Every row gives one point. Before rounding, the points of a table are all equally far from one centre. They may lie mostly on one side of it. Where is the centre, to within rounding?
In the rows, zero is written as 128.

Points (6 x 3):
[[135 155  74]
 [106 139 116]
 [102 120  90]
 [110 143  84]
 [141 164  87]
 [123  98  71]]
Centre: [144 122 102]

Points (10 x 6):
[[ 77  87 126 150 144 110]
 [115 111  66 137 178 161]
 [ 93 132  96 176 147 107]
 [126  91 107 166 169  94]
 [112 163  93 171 142 108]
 [103 135  65 152 124 114]
 [ 59 141 136 145 142 115]
 [ 89  81 116 156 141 125]
 [159 113 137 158 141  94]
 [112 139  96 169 122  97]]
Centre: [119 131 116 111 156 121]

Points (11 x 8):
[[ 89  97  88 134 109 168 125  83]
 [ 74 137 117 150 103 154 103 103]
 [ 86  99 121 146 118 189  99 113]
 [120 103  97 168 123 184 114 100]
 [ 87  96 126 148 119 178 129  89]
 [ 91  91 106 158 113 179 107 114]
 [ 95 122 128 171 137 180 137 108]
 [ 99 100 108 160 110 165  91  98]
 [144 108  93 157 122 192 128 102]
 [ 88 114 127 165 117 185 131 129]
 [ 84 120 115 142 106 197 123 120]]
Centre: [122 121 114 119 131 146 124 124]

Points (14 x 11):
[[137 141 138 104 101  62  97 136 106 170 150]
 [132 143 152 128  71  97 144 114 104 157 171]
 [124 145 136  90  43  98 109 150 106 131 160]
 [127 159 164 134  75  95 119 144 135 121 185]
 [102 136 169 134  44 127 110 150 121 138 140]
 [117 123 141 137  76  74 142 134 139 144 176]
 [124 100 179 140  64  95 109 113 128 123 173]
 [127 143 162 159 107 100 101 100 133 141 154]
 [125 127 130  99  95 110 112 120 120 165 199]
 [163 159 162 136  78 101 102 127 126 135 168]
 [102 147 155 138  86 105 126 124 143 150 175]
 [133 136 128 136  84  87  93 180 135 128 191]
 [117 137 127 102  84  94 133 139 117 159 196]
 [129 126 145 148  55  71 137 129 100 113 151]]
Centre: [129 112 144 118 109 116 115 150 107 122 145]

Points (18 x 12):
[[140 169 125 121 103  89 167 109 166 110 132 154]
 [153 149 151 136  86 105 180 101 168  88 130 145]
 [148 101 139 115  83  83 187 106 165  89 116 124]
 [ 93 128 151  99 110 119 175  62 167 102 118 124]
 [108 125 135 118  96 124 193 101 150  90 137 110]
 [120 127 133 117 118 118 198  82 150 100 136 131]
 [110 133 143 103 126  89 190  98 171 113 115 145]
 [131 106 158 120 104  94 173  94 136  72 115 122]
 [127 119 167 133 126  94 170  85 149 118  70 120]
 [125 152 147 118  87  78 164  85 160  89 101 114]
 [113 136 169 138 110 106 160  55 125 105 118 112]
 [137 112 183 113  69 112 193  70 144 120 118 135]
 [118 155 127 120  92 108 183 100 173  90 123 123]
 [107 131 140 134 110  91 196  98 156 107  96 111]
 [122 122 115 119 103 121 162 101 185  81 115 104]
 [133 135 135 133 119 103 175  96 145  96  77 122]
 [ 90 150 165 104  91  87 177 115 137 119 138 141]
 [108 140 116  94 110 102 169  70 147 109 101 118]]
Centre: [121 113 143 129  89 112 138 100 154 134 120 137]

Points (25 x 18):
[[106 110 111 149 128 148  77 160 128  71 121 105  84 107 183 153 100 136]
 [115 140 112 124 103  99  76 163 113  87  75 113  73  97 155 108 140 165]
 [172 126 192 131 118 169  80 137 132 130 155 123 108 115 157 119 127 123]
 [110 111 133 140  97 176 131 146 157  52 152 101 109 109 111 128 131 132]
 [135 115 109 148 124 125 130 124 113 123 105  94  61  90 219 137 128 112]
 [160 140 173 130 122 157  94 166 119 142 145  79  71  93 141 121 107 167]
 [154 117 128 124  85 120 119 133 130 104 123  82 148  89 159 133 112 186]
 [ 96  88 170 153 131 146 138 142 102 158  99  96  79 133 175 127 138 145]
 [158  83 142 146  96 122  96 133 110  75 127  99 102 110 186 153 128 135]
 [120  77 146 148 103 109 100 137 102 100 158  91  89  87 154 126 105 173]
 [ 87 137 137 144  89 134  74 159 102  82 122 122 104 103 143 108 126 160]
 [173 137 112 105  76  97 108 159 117 113 124 127  76  73 122 101 136 113]
 [123 100 148 129  90 131 110 136  77 154 126 114 109  75 165 119 122 139]
 [133 108  99 167 151 163 102 167  96  84 153  74  96  95 144  86 144 129]
 [121 126 140 149 113 117  62 161 149 121 134 107  80  55 182 157 110 141]
 [101  90 126 131 139 119  74 178 129  70 117 123  64  86 166 130  98 133]
 [ 99 119 144 114 157 132 123 145  78  74 141 110 113  84 177 108  97 181]
 [114 143 175 116  83 128 121 117 106 110 123  74  93  80 125 101 116 142]
 [131  89 150 160 111 130 127 155 111  64 152 108  84 141 184 145 124  96]
 [119 114 114 152 118 122  84 157  90 133 132  95  57  79 143 163 110 149]
 [134 103 164  90  95 120 106 157 104  72  86 136 119 116 126 138 120 124]
 [135 123 158 163  79 136 132 125 130  87 132 115 122  68 164 108 127 159]
 [145 117 106 117 125 128  81 137  88  80 122 103 130  68 170 148 108 114]
 [158 123 131 127 106 104 111 187 118  77 170  80  76  90 191 147 107 123]
 [168  98 157 145 140 101  80 113 126  54 137 106 101  80 119 112 119 127]]
Centre: [124 132 134 120 154 108 129 149 141 115 139 113 105 110 143 131 152 131]

Points (26 x 20):
[[114 172 138 206 165 131 127 146 125  60 109 159 119 139 104 119 111 106
  119 121]
 [122 139 129 183 166 130 134 146 131  90  87 159 125 155 102  85 103 120
  126  84]
 [146 156 151 186 139 163 147 131 115  96 142 154 132 138  88  74  84 131
  102 100]
 [139 121 149 213 171 151 148 162 126  82 112 170 119 146 117  93 118 147
  143  96]
 [120 138 137 182 154 143 149 152 114  80 104 180 133 137 128 101 126  91
  118  86]
 [135 140 161 207 179 130 150 170 103  69 116 172 124 155 135 109 122 109
  140  98]
 [105 150 133 209 169 144 139 145 100  78  89 151 121 143 108 112 123 142
  107 102]
 [123 160 157 212 177 115 149 156  81  95 132 164 124 121 144  90 116 119
  133 100]
 [131 160 143 144 164 134 131 141 109 118 109 155 120 168 122  93 126 136
   82 111]
 [124 139 132 185 166 144 145 163 115  81  96 182 134 141 150  73 109 123
  128 103]
 [140 141 142 204 166 147 126 165 103  88 124 161 140 183 103  98 106 104
  110 104]
 [113 158 148 207 151 157 139 165 100  82 108 156  98 147 137  89  97 125
  135  83]
 [142 150 151 187 160 177 135 139 113 113 134 154 125 129 130 117 158  98
  105 114]
 [125 142 157 174 146 137 133 167 140  82 113 168 146 186 122 114 101 129
   97  97]
 [121 162 148 181 150 144 116 153  68  80  90 158 104 155 114 105 112 125
  136  96]
 [117 148 139 184 185 130 151 162 105  92  82 166  96 154 112 113 112 132
  101 115]
 [107 168 162 177 154 135 147 173 106  84  91 155  95 157 119  99 119 106
  108 104]
 [134 142 155 168 180 145 133 156  99 103 130 164 149 141  97  84 121 126
  114  93]
 [115 130 172 185 179 158 156 165  74  96 132 156 112 150 100 118 132 122
  130  95]
 [114 140 141 161 180 121 127 148 109  99 112 167 112 161 100  88  99  96
  101 126]
 [118 146 149 178 134 130 122 131  80  86  97 166 126 170 130  96  99 123
  115  84]
 [128 132 159 163 182 162 151 129 115  71 109 159 115 161 118 117 108 126
  117  89]
 [128 149 158 172 183 164 129 139  96  80 111 167 122 166 120  87 108 126
  153 100]
 [121 121 164 201 171 138 139 156  90  79 110 172 125 134 118  87  96 101
  108 113]
 [141 172 141 192 189 120 141 134 114  87 104 185 128 143 120  96  79 114
  129 126]
 [113 139 157 189 160 133 131 144 110  87 130 175 146 149 135  77 101  90
  109 107]]
Centre: [130 138 143 173 132 136 161 150 108 118 119 127 135 144 129 124  97 125
 146 144]

Points (31 x 24):
[[169 121 152 105 198 133 125  75 152  79 113  76 121 130 120 167 113 141
  145 118 110 168 132 182]
 [177 122 171  99 172 118 128  74 136  85 119  84 110 120 131 178 146 129
  157 126 127 169 122 167]
 [168 120 121 103 156 136 138  52 124  89 142 100 108 125 111 174 120 130
  165 110 150 128 136 161]
 [168 150 160 136 167 134 124  77 124 106 113 101 112 137 121 181 137 148
  164 137 121 155 157 169]
 [172 126 147 112 165 155 111  77 128  97 120  88  97 126  86 179 134 155
  153 132 121 164 136 166]
 [200 118 147 115 141 160 120  52 134  88 135  86 117 127  98 163 123 155
  143 125  91 140 140 160]
 [186 103 157 111 189 154 102  63 162  98 136  98 108 105 106 150 146 156
  146 120 125 141 147 156]
 [190 128 137  89 157 140 121  77 157 110 112  98 112 139 109 163 129 158
  141 114 127 171 137 183]
 [182 128 146 115 155 158 135  41 146 101 118  78 114 120  92 154 151 150
  124 116 123 147 128 159]
 [214 121 151 110 167 121  94  68 134  88 126 105 112 123 121 150 118 143
  154 126 132 156 133 169]
 [192 135 137 108 159 143 121  37 160 106 117 101 120 116 103 135 128 147
  140 133 122 154 117 186]
 [183 146 117 125 169 157 107  69 135  91  98  78 101 121 103 145 130 141
  128 120 126 145 133 154]
 [170  90 141 112 156 139 111  67 151 108 154  73  89 124 113 168 141 156
  149 125 131 158 151 158]
 [192 123 128 103 161 137 125  75 133  90 143  92 131 113 127 168  88 162
  153 123 118 152 126 164]
 [175 149 145 101 134 143 118  43 129  93 120  86 105 109 118 144 134 147
  138 143 114 160 116 157]
 [176 160 138 114 121 132 125  80 143  79 113 104  97 109 126 174 111 147
  129 120 103 136 126 171]
 [178 136 154 103 158 134 107  65 115  92 141  83 122 103 111 168 125 147
  147 119 119 169 143 171]
 [180 115 119 113 133 130 124  56 145  64 143  76 125 129 113 187 127 142
  140 134 139 141 133 187]
 [182 120 120 107 136 173 133  76 157  73 100  85 120 132 113 166 147 132
  153 129 102 150 134 174]
 [195 125 134 100 160 157 111  60 145 103 138 111 111 119 106 168 136 133
  154 104 114 138 153 171]
 [184 121 126  99 189 145 111  57 179  75 151 126 119 151 111 186 150 135
  140 139 119 137 128 153]
 [166 139 132 101 157 165 132  79 140 105 163 128 101 138 108 194 141 151
  122 109 114 138 132 170]
 [190 120 134 126 151 124 111  87 137 115 139  94 100 145  87 166 145 157
  170 121 147 132 151 166]
 [182 135 154 107 158 132  88  64 144 116 131  79  95 118 103 162 143 154
  136 112 128 143 114 155]
 [164 122 143 122 167 147 113  47 147  94 131  92 133  99 130 147 150 175
  149 134 100 125 128 177]
 [165  99 159 120 178 140 104  39 148  85 124  95 112 124 130 157 120 124
  159 119 112 151 152 165]
 [181 107 135  83 173 145 120  62 145 102 120  69 114 127 106 160 113 150
  143 141 122 161 152 164]
 [183 129 150 107 138 151 110  75 170  86 151  78 108 103 112 174 133 126
  145 107 113 147 145 179]
 [192 123 172  98 160 142 129  87 139  85 132  80 108 123 112 168 126 153
  141 117 113 164 145 179]
 [189 105 134 131 188 122 128  61 160 109 145 111 117 108  90 178 150 147
  163 134 118 149 134 143]
 [164 132 133 101 136 123 112  85 163  91 149 102  97 123 129 172 170 153
  122 115 122 162 164 181]]
Centre: [146 111 141 121 149 123 121 104 148 100 139 112 139 136 107 138 132 117
 119 145 115 132 127 153]

Points (30 x 24):
[[ 32  66 135 115 132 130 135  99 174 153 150 103 149 170 138 157 130 156
  124  98 115 114 120 120]
 [ 85  57 172 153 139 127 120  87 184 142 155 132 150 166 125 129 131 126
  125 125  99 101 140 114]
 [ 81  88 188 144 147 105 103  80 175 139 133 144 140 157  91 136 110 157
  151 102 114 132 102 142]
 [ 74  70 160 130 157 132 107  82 160 144 140 148 141 179 123 150 113 164
  154 128 113 111 139 145]
 [ 73  49 148 123 134 104 117  86 170 174 149 164 133 133 103 151 139 171
  151 125  92 119 139 107]
 [ 78  83 159 120 119 112 130  98 171 174 122 136 147 151 132 138 119 159
  157 120 150 104  97 105]
 [ 64  87 153 145 130 137 126 103 189 157 138 128 132 159 122 150 116 155
  161  87 107 159 121 111]
 [ 76  84 201 142 127 115 132  83 186 142 161 145 111 127 109 146 112 142
  122 146 112 128 113 123]
 [ 52  86 148 149 153 120 110  88 201 158 137 157 140 152  98 136 121 161
  139  94  77 117 117 129]
 [ 86  64 168 155 145 120 118  78 169 150 142 145 123 151 110 172 115 137
  152  86 141  97 126 138]
 [ 51  60 151 117 128 128 128  83 185 182 146 150 145 145 115 137 122 141
  124  92 107 127 116 137]
 [ 72  87 163 114 138 116  88  96 197 164 152 152 144 142 136 119 142 136
  148 116  94 146 125 140]
 [ 83  68 160 150 140 123 118  58 187 157 128 153 142 142 133 151 111 149
  117 102 124 125 115 125]
 [ 59  66 151 107 175 111 102  98 167 153 153 142 145 127 127 162 128 142
  161 119 170 132 128 122]
 [ 94 115 173 135 119 121  88  93 164 150 140 149 146 151 152 150 117 171
  134 112  77 126 131 118]
 [ 57  70 166 144 149 130 113  86 157 137 121 130 154 147  88 161 127 164
  152  93 142 125 133 122]
 [ 84  99 173 165 151 125  93  77 171 128 159 150 154 128 112 131 115 142
  141 119  93 127 147 132]
 [ 83  78 139 159 131 131  82  92 196 139 143 145 170 127 118 149 137 143
  141 120  94 125 149 105]
 [ 45  75 176 131 141 116 113  97 179 146 141 153 134 142 101 165 135 148
  170 113 111 129 113 105]
 [ 75  54 178 121 165 140 101  99 190 139 132 137 121 150 112 162 128 144
  147 105 116 103 122 101]
 [ 56  99 192 132 143 138 116 105 174 183 155 123 132 118 127 149 129 137
  135 113  98 129 143 114]
 [ 77  68 134 154 172 108 135  95 173 155 145 107 145 117 117 143 130 194
  163 116 121 136 127 141]
 [ 87  95 171 129 173 131 133  89 165 169 132 124 137 166 105 151 144 167
  164  97 116 134 145 150]
 [ 42  42 160 136 129 100 144 118 181 160 165 134 124 144 124 142 134 127
  134 130 122  92 141 130]
 [ 70  69 170 142 172 146 113 103 194 122 138 129 155 168 127 173 125 138
  138 108 112 123 106 116]
 [ 57  78 152 142 152 112 102  80 158 167 144 126 142 121 104 177 138 153
  160 113 125  82 121 123]
 [ 86  93 156 126 121 145 125  91 206 163 155 132 133 118 120 140 114 170
  163  96 124 118 127 140]
 [ 81 102 157 154 144  81 109  57 171 136 137 161 158 142 104 168 115 151
  140  84 127 136 115 125]
 [ 56  83 178 127 149 132  93 104 191 125 169 126 133 165 133 141 121 138
  137 128 114 134 103 114]
 [ 55  89 163 110 118 129 117 112 166 144 119 136 135 133 114 169 121 123
  180 113 110 136 145 130]]
Centre: [ 93 104 135 122 147  99 126 131 168 136 145 135 133 135 110 155 133 147
 110 112 120 119 130 130]
